Every row gives one point. To make a cloud, some directions were put in groups of two or more. Within a group, all points are equally far from the middle, so they leave a hole (a ring in 2 directions, a hollow ball in 3). The other directions are filled evenly. Then the cloud was stretched, turned, moved and blurred a little. How many holes are there, and how many directions does each take, smallest first?

Cloud:
-1.12,-2.66,-1.05
3.20,0.12,-0.97
-2.20,-0.91,2.45
3.01,-0.23,1.02
-0.90,-1.03,-2.97
2.63,-2.48,0.53
-2.12,-1.41,2.40
0.66,-0.28,-0.93
-1.08,-0.65,1.73
0.36,-1.20,-0.97
-1.74,0.59,2.28
2.64,-3.30,3.03
2.90,1.22,1.72
4.21,-2.14,-1.56
0.75,-2.32,3.92
0.02,-0.88,-2.73
1.45,-2.31,-2.54
0.90,0.08,1.08
-3.14,1.10,1.20
-0.34,-2.11,-1.53
2.21,-0.64,4.03
3.22,-3.61,3.99
Holes: 0

Cloud:
-1.47,3.03,-0.30,-0.81,-1.77,-0.63
3.95,2.32,-0.42,1.50,0.18,-0.22
3.50,0.00,0.63,1.92,-1.91,1.21
3.54,0.62,-3.48,1.61,-1.83,-2.47
0.05,0.42,1.77,2.37,1.33,0.43
2.13,1.28,0.96,-0.31,-1.11,-2.41
-0.12,2.08,0.32,2.28,-3.52,0.46
1.14,-1.46,1.49,1.48,1.17,0.05
0.69,3.02,3.60,-1.05,1.65,1.67
3.50,4.43,-0.43,-0.61,-1.82,0.29
0.37,5.97,-0.48,2.31,-2.46,-1.12
-0.62,2.51,3.59,1.69,0.97,-0.43
1.59,5.68,-1.20,0.82,-1.38,3.06
3.58,3.51,-1.73,2.32,-0.62,-2.48
-0.24,2.60,2.82,-2.11,3.67,1.06
3.05,1.64,-0.01,-3.25,-0.16,1.72
3.47,0.20,3.59,-0.18,0.65,0.42
2.41,1.84,-1.60,2.75,2.15,0.23
4.74,-0.23,-2.35,3.54,-2.29,1.84
4.29,1.74,-3.11,1.43,-1.95,-1.18
-1.77,3.64,1.18,0.16,-0.18,2.74
3.64,-0.33,2.10,3.50,0.46,0.26
3.98,1.66,1.09,0.10,-2.15,3.26
0.48,0.88,-0.33,1.55,0.59,-1.91
0.69,4.85,-1.56,0.77,1.27,1.86
0.14,4.65,1.45,1.63,-1.42,2.72
0.51,1.59,3.50,3.55,-0.89,0.58
1.40,1.46,-2.46,-1.90,-3.85,0.55
3.64,-0.62,0.61,1.49,-1.96,0.14
1.71,-0.31,-4.19,1.95,1.88,-2.28
2.07,1.24,1.17,1.33,2.84,2.68
2.05,1.66,0.11,2.68,2.96,1.38
-0.42,1.91,0.39,1.41,2.98,0.23
0.06,2.89,-1.26,-0.72,-1.98,-1.33
0.22,3.16,-1.07,0.03,0.41,-1.77
-0.13,-2.32,1.38,2.17,-0.59,0.18
-0.77,4.08,-1.39,2.98,0.43,1.05
2.42,-0.45,1.21,-2.69,-1.56,1.51
0.08,-2.68,0.40,2.13,-3.85,-1.01
2.96,1.65,3.41,0.01,2.38,1.98
-3.21,4.33,-0.52,-0.78,-0.25,0.14
-1.67,-2.28,2.93,0.01,-0.78,-0.22
1.01,-0.09,1.56,0.20,-1.81,-1.09
2.27,-2.26,1.45,1.60,-0.68,-0.57
1.40,0.56,-1.25,1.39,-1.48,-2.73
-2.69,2.85,4.01,-0.42,0.95,2.81
Holes: 0
